Rows are points. Each table stands for the endless flat space through its points: a line for two points, a plane for three, and so on. The two share one point or none. Which?
(in the rows, 128 means zero)

First (3 x 4)
[[153 178 134 127]
 [111 115 131 101]
 [147 169 122 104]]
Second (2 x 4)
[[142 167 128  86]
 [141 176 134  84]]
They share: no point

First (3 x 8)
[[139 107 115 103 140 150 169  98]
 [172 101  91 127 158 165 160  92]
 [160  87 113 131 164 139 160  76]]
Second (3 x 8)
[[144 113 100 140 140 145 157  58]
 [120 114  97 134 128 135 169  68]
 [120  94 121  98 140 131 181 108]]
They share: [144  98 118 113 149 142 166  88]

First (2 x 11)
[[131  92 125 101 113 167 134 166 142  84 100]
 [131 120 145 113 141 155 130 170 126  92 128]]
Second (2 x 11)
[[126 112 136 104 131 151 123 158 119  80 121]
 [136 114 144 116 137 165 139 180 141 100 121]]
They share: [131 113 140 110 134 158 131 169 130  90 121]

First (3 x 14)
[[118  98 176 174 107 142 153 123 113 165 162 167 105  72]
 [ 81  97 142 114  96 155 136 140  72 150 164 138 137 138]
 [ 98  96 154 140 101 150 145 131  87 157 168 153 125 110]]
Second (2 x 14)
[[114 103 179 133  92 150 159 141  86 145 169 150  99 123]
 [ 84 100 155 142 104 147 129 135 101 160 142 141 129 102]]
They share: [ 94 101 163 139 100 148 139 137  96 155 151 144 119 109]

First (2 x 20)
[[163 118 124  97 154 135 105  97 118 127 128 158 109 107 141 121  73  97
  115  77]
 [161 112 132  92 146 128  96 107 127 131 120 161 101  98 137 119  81 105
  112  85]]
Second (3 x 20)
[[150  88 158  75 135 130 141  72 142 141  76 176  69  83 103 114  89 113
   76  45]
 [141  97 140 110 137  94  81 117 153 137 112 186  94  93 153  98  92  92
  125 104]
 [178 126 126  81 141 132  49 152 120 129 140 140 111  91 143 132  87 127
  124 123]]
They share: [159 106 140  87 138 121  87 117 136 135 112 164  93  89 133 117  89 113
 109  93]

First (2 x 24)
[[169  90 170  80 126 130 113  86 138 109 116 123 151  81 157 143 112 121
  139 165  84 176  99 174]
 [119 135 120 100  91 140  63 106 103  64 111  83 126 116 182  98 157 136
  129 170 139 126 134 129]]
Second (2 x 24)
[[153  90 133  77 111 137  95  69 127  71 125 121 161 103 182 149 109 148
  141 180 121 146 128 171]
 [137 118 153 101  95 141 103 105 115  95 113 105 117  71 138 105 133 116
  141 136  97 170 104 147]]
They share: no point

First (3 x 24)
[[120 114 130 117 112 154 140 118 153 106 152 127 110  89 172 135 177 149
   97 173 116 115 148 102]
 [150 140 154 131 152 140 112 182 193 102 128  91 162  49 184 117 169 147
   83 203 134 109 180  92]
 [138 131 171  82  94 168 147  99 142 105 153 132  88 100 154 113 154 138
  125 142  89  75 135 117]]
Second (2 x 24)
[[122 117 147  82 124 154 153  99 152 113 157 130 128  74 156 143 170 146
   97 152 103 111 151 127]
 [142 133 155 126  96 162 125 139 156  97 141 118  88 102 176 103 162 142
  117 176 111  83 143  87]]
They share: [132 125 151 104 110 158 139 119 154 105 149 124 108  88 166 123 166 144
 107 164 107  97 147 107]

First (3 x 24)
[[133 114 174 117 131 115 102 118  54 100  98  93 111 107  97 104 187 181
   99 142 145 100 145 140]
 [153 134 174 129 143 101  90 114  74  98  96  95 109 117 109  94 179 171
   85 152 135 120 135 122]
 [167 138 160 155 139 101  82 110 114 104  96 103 113 133 113  84 149 141
   73 150 119 154 109 118]]
Second (3 x 24)
[[133 142  96 173 147 133  82 134 146 138  75  95 166 147  92 138 121 115
   71  90 126 183 108 155]
 [193  76 150 131 135 115  46 146 110  84 129 101 100 117  56  78 121 139
   77 150 102 153  60 197]
 [129 129 121 164 127 132  94 116 126 131  82 100 145 138  98 114 137 127
   76 106 128 158 116 144]]
They share: no point

First (3 x 24)
[[ 72  77 115  92  64  77 151 179 127 103 153 154 143 123 131  83  92 133
  147 108 126 135 109 117]
 [ 90 110 149  94 102 108 163 158 124  87 151 159 155 133 110 105 110 145
  140 107 105 160  99  90]
 [ 86  76 113 106  66  74 155 176 114 107 139 169 147 133 132  93 106 129
  158 117 127 142 107 116]]
Second (2 x 24)
[[ 81 114 119  79 121 113 147 152 110  95 151 171 139 124 109 122 116 155
  155 106 100 148  94 101]
 [ 73 118 112  69 131 121 143 148 110  93 154 174 133 116 106 127 116 160
  159 100  94 141  91 103]]
They share: no point

First (3 x 24)
[[120 113  81 110 150 163 160 145 153 105 124 104 116 104  96  89 152 142
   90 102 129 121 122 133]
 [116 127  61 106 172 185 156 153 151 107 106  92 116  94  92  81 166 158
  100 120 143 101 124 127]
 [136  96 107  96 137 136 158 115 150  98 153 128 136 111 114 121 135 134
   91  79 122 143 119 144]]
Second (4 x 24)
[[138  88  98 107 157 195 125 166 146  95 113 124 130  83 111 107 131 150
   98 116 120 148  97 102]
 [132 107 126 105 135 163 146 151 136  64  93 166 109 124 119  61 161 121
   80 152  88 136 112  99]
 [129  89 105 104 149 197 119 171 131  81  98 137 131  92 118 103 141 139
   91 135 107 155 102  90]
 [ 98  97  52  91 155 179 134 141 126 120 143  68 163  82 105 169 141 151
   98  70 154 150 134 139]]
They share: [127 108  89 102 149 155 158 132 151 102 134 113 126 105 104 103 147 142
  93  95 129 127 121 137]

First (3 x 24)
[[126  79 142  57 160 144 135 105 108 156  84 161  67  56 182 113 156  48
  124 185 134 127  69 111]
 [138 113 140  87 162 138 129 121 124 158  96 151  89  94 162 109 124  88
  130 179 138 129 101 147]
 [122  87 136  68 155 134 137 104 110 148  93 167  74  67 180 121 151  58
  126 175 131 131  79 119]]
Second (3 x 24)
[[146 134 139 104 133 139 129  99 154 156 119 152  90 107 168 122 135  76
  142 181 156 134 129 140]
 [120 103 132  88 189 116 131 149  89 137  84 163 109 101 151 109  96 130
  117 153 104 136  86 180]
 [140 119 148  92 157 136 123 123 127 135  98 155 111 101 165 113 114 106
  127 169 126 146 108 170]]
They share: [134 121 134  98 157 128 131 120 126 150 105 157  96 105 160 117 119  98
 132 169 135 133 111 155]

First (4 x 24)
[[158 157  75 131 190 105  98 128 164  88 130 105 163 162 140 103 116 122
  144 133 152 119 132 166]
 [205 162  98 116 166  68 138 117 141 135 120  78 113 137 132  90 118  38
  118 159 174  63 168 195]
 [120 137 147 205 130  87  76 134 180  92  92 107 189 204  72 113 102 140
  168 139 182  85 186 142]
 [190 162  72 105 190  87 121 114 145 117 137  97 134 144 152 103 127  75
  128 144 157  90 141 187]]
Second (2 x 24)
[[141 149  84 148 160  54 115 119 165 116  98 110 168 141 132 128 114 101
  129 121 164  61 153 139]
 [176 154 114 143 170 109  95 124 155 101 133  95 148 186 112  93 119 101
  154 156 169 106 163 189]]
They share: [162 152 102 145 166  87 103 122 159 107 119 101 156 168 120 107 117 101
 144 142 167  88 159 169]

First (2 x 24)
[[144  93 121 127 132 173 119 136 113 112  84 168 161 117 182 182 143  79
   70  85 157 132 107 168]
 [169  93  91 172 127 123 144 181 128 107  94 163 156 132 127 142 148 114
  100 110 147  97 112 123]]
Second (4 x 24)
[[146  93 125 206 163 133  96 154 133  89  69 213 122  96 170 176 161 121
  109 146 144 104  97 161]
 [148  88 111 202 177 149 119 135 116 118  54 209 105  99 158 163 168 136
   95 144 172 118  79 168]
 [164 100 119 198 137 129  91 171 132  78  78 197 141 111 182 187 156 112
  107 128 128  98 119 160]
 [176  96  91 159 125 150 137 161 109 117  79 160 151 135 158 164 152 111
   80  94 157 115 113 153]]
They share: [159  93 103 154 129 143 134 163 122 109  90 165 158 126 149 158 146 100
  88 100 151 111 110 141]

First (4 x 24)
[[ 24  62 131 137 117 157  92 136 163  89 140 131 143 165 154  80 156 168
  129  98 159 139 149 138]
 [119  90  93 173 146 136 156  99 110 122 137 163 124 109 101 116 150 144
  155 181 120 134 166 161]
 [ 55  76  97 174 128 149 127 135 147  88 129 161 123 109 118  96 161 164
  173 141 142 122 157 187]
 [ 66  56 131 146 129 140 111  94 138 109 130 129 156 181 141 116 147 140
  111 124 123 145 146 126]]
Second (5 x 24)
[[123 151  83 128 135 127 159 171 158 121 138 101 124 119 121 146 118 163
  159 169 155 151 166 139]
 [100 143  76 160 160 140 154 126 152 110 156 101 121 135 124 134 109 172
  145 156 133 171 172 132]
 [ 89 101  95 151 147 142 141 113 129 119 153 132 119 131 127  96 140 170
  142 147 139 159 161 129]
 [ 70  44 145 134 124 148 113 104  99 116 129 182 139 131 136  36 178 138
  127 129 165 138 162 148]
 [124 100  66 112 113 130 175 168 110 148 159 111  98  83 142 116 164 177
  156 184 129 154 132 111]]
They share: no point

First (3 x 24)
[[ 80  75 128 130 120 142 142 139 158 146 139 181  73 155 115 170 188 177
  175 173 101 107 104  90]
 [105  90 118 125 130 154 117 133 146 118 140 205 106 126 125 168 199 142
  159 177  93 119 108  69]
 [ 75 100 138 115 140 148 167 171 142 122 132 143  92 148 135 144 151 172
  167 145 127 133 136 117]]
Second (2 x 24)
[[ 61  99 118  99 138 135 176 157 163 103 115 149 144 112 166 168 138 126
  168 158  96 161 153 116]
 [109 117 148 141 156 183 128 157 109 109 151 185  78 148 112 144 180 186
  162 158 132 125 123  74]]
They share: no point

First (3 x 24)
[[126  79 161 100 144  91  88 149 154 152 105 108 147 151  91 149  80 142
  129 104 132 144 146 114]
 [135  68 157  92 136  98  87 145 143 158 103 118 141 160  88 143  71 143
  132 108 121 149 142 110]
 [146  63 143  77 138 116  88 134 133 170 104 138 139 176  78 145  65 152
  131 103 102 160 148 107]]
Second (4 x 24)
[[128 138 128  80 144 155  61 122 196 176 122  78 145 182  21 142 107 146
  116 124 153 154 166 170]
 [133  80 173 109 156  75  89 142 146 136 112 112 147 147 109 183  94 149
  118  89 137 149 146  99]
 [160  84 182 107 135  85  66 120 136 128 123  98 124 166  98 199 107 147
  108 108 152 161 129 103]
 [ 99 112 137  81 172 115  88 149 189 177 116 109 169 159  52 126  95 149
  133  90 143 142 192 143]]
They share: [119  96 155 101 162  95  91 146 166 152 110 108 157 149  87 163  92 149
 122  91 135 145 160 119]

First (2 x 24)
[[168 106 136 105 120 167 118 148 142 103  80 189  97 128 113 125 179 120
  140 148 120 158 132 181]
 [152  70 148 137 160 151  98 188 162 119 112 149 137 160 137  85 143 120
   96 184 144 146 168 141]]
Second (4 x 24)
[[155 107 147 103 161 151 116 144 167 130  87 164 103 159 128  93 196 153
  125 162 134 147 128 169]
 [166 112 144 108 147 156 119 148 150 128  80 178 119 159 147 108 190 147
  115 162 135 156 129 159]
 [108 127 172  92 134 141  91 141 173  88  93 164 120 154 130  85 151 113
  161 133 162 112 164 209]
 [114 104 164  98 153 142  93 148 186  98 104 148  99 149 103  74 160 121
  157 146 149 116 159 203]]
They share: [160  88 142 121 140 159 108 168 152 111  96 169 117 144 125 105 161 120
 118 166 132 152 150 161]

First (2 x 24)
[[115 142 151 133 126 136  72 130  66  92  81 176  96 105 106  86 170  98
  128 151 152 104 116  70]
 [ 91 174 111 137  86 136  96 126 110 112  97 144 132 105 150 122 138  98
  164 123 124  88 112 110]]
Second (4 x 24)
[[ 99 141 143 186 126 175  61 149  26  99 132 163 138  97 181 139 119 137
  180 185 163 133 116  33]
 [ 84 182 100 138  79 143 104 110 110 129  78 132 119 122 136 121 164 101
  170 125 134  97 105 104]
 [ 96 146 125 178 117 173  65 137  44 115 118 152 142 102 173 138 135 129
  176 178 155 127 106  48]
 [ 87 184 107 128  78 132 108 113 119 119  77 138 113 119 129 113 160  94
  163 114 129  88 111 114]]
They share: [ 97 166 121 136  96 136  90 127  99 107  93 152 123 105 139 113 146  98
 155 130 131  92 113 100]

First (5 x 24)
[[123 179 129 140 163 145  83 130  55 160 137 170 183 185 131 118 125 124
  173 113 146 153 159 156]
 [130 170 130 148 169 144  92 128  55 161 146 161 188 182 135 129 131 118
  172 124 149 146 154 163]
 [126 118 150 158 189 122 102 122  77 143 158 123 176 156 169 137 175 150
  124 164 157 140 140 133]
 [117 133 134 169 154 115 111 142 125 100 113 126 129 144 142 101 155 183
   69 145 182 156 131  73]
 [108 192 140 159 163 115  79 119  84 150 144 184 158 171 102  97 129 118
  160 132 189 121 169 146]]
Second (5 x 24)
[[125 100 133 190 187 116 103 117  79 103 111  96 188 200  88 112 171 121
  134 144 158 164 127 130]
 [158 142 169 175 173 118  98 126  82 148 178 146 131 198 120 107 161 142
  166 129 184 137 157  76]
 [113 145 165 142 172  88 100 153  86 144 144 146 146 157 136 113 124 129
  148 165 157 145 164 114]
 [104 128 109 168 122 142  47  52  42  97  84 136 184 165 131  61 140 157
  110 106 162 163 113 159]
 [ 89 149 102 153 117 138  44  66  46 101  80 154 178 143 148  62 123 165
  100 111 161 157 116 168]]
They share: no point

First (5 x 24)
[[141  76  96  75 114 141 110 165 166 128 148 131 151  84 138 128 112  93
  143 105  99 146 121 139]
 [116 102 113  64 106 171 112 169 143 120 171 108 128  94 135 123 112 115
  175  84 111 164 135 109]
 [149  84  86  81 102 105  52 129 184 140 114 173 143 112 192 170  44  67
  155 149 105 142 133 145]
 [135  90 122  91 134 187 158 199 136 132 166  93 139  78 102  92 164 113
  141  81  79 132 117 149]
 [116 112 110  87  92 161  68 141 136 138 131 133  98 130 185 147  61  90
  176 124 102 125 151 142]]
Second (7 x 24)
[[141 108 105 114 128 149  52 216 193 111 161 146 121 126 177 172  64 132
   92 106  96 125 118 134]
 [205  73  84  21 208 130 121 163 152 202  98 161 166  38 126 100 147  80
  152  98  90 100 176 176]
 [ 88 123 127 111  87 153  67 143 166  90 173 162  42 135 182 205  73  70
  165 113  41 192  72 162]
 [ 49  93 145 118  42 162 118 115 163  99 163 109  96 127 165 174  62  61
  178 154  20 207  38 127]
 [135  68 171  47 116 113  91 137 123 120 107 117 161  79 197 130 120 110
  183 159  65 118  92 100]
 [115 105  98 107 105 170  95 192 202 151 150 115 136  99 139 160  77 114
   95 120  49 152 107 138]
 [235  78  62  27 233 135 131 159 186 202  96 164 182  34 124  98 145  66
  154  80 122  90 202 209]]
They share: no point

First (4 x 24)
[[160 143 112 107 193  92 117 167 170  24 138 166 149 128 153  91 143 106
  111 226 108 126 131  78]
 [124 139 125 105 167 127 119 140 155  66 152 185 145 138 117 116 125  97
   90 183 100 110 120  99]
 [108 152 137 101 129 134 102 142 174  80 159 146 158 116  94 152  96 100
   97 167 105 120 140  78]
 [ 84 113 146 119 129 116  81 163 192  50 204 128 173  86  97 161  81 148
   55 158  66  72 155  78]]
Second (4 x 24)
[[101 176 154  97 110 120 113 141 164 110 159 173 148 131  93 164  69 113
  131 159  86  91 162  81]
 [ 90 171 152  86 124 153 113 135 174 107 166 172 155 125  81 142  87  89
  107 140 115 103 142  67]
 [107 124 138 113 154 142  70 166 187 106 158 139 176 119 126 178 109 105
   43 165 119 125 129  95]
 [ 85 150 120  85 112 184 148  74 143  38 174 163 134 113  16  98 113  57
  101 137 105 131  99  79]]
They share: [100 149 139 101 127 143 105 134 167  90 162 157 155 122  87 154  95  97
  90 157 102 114 134  87]
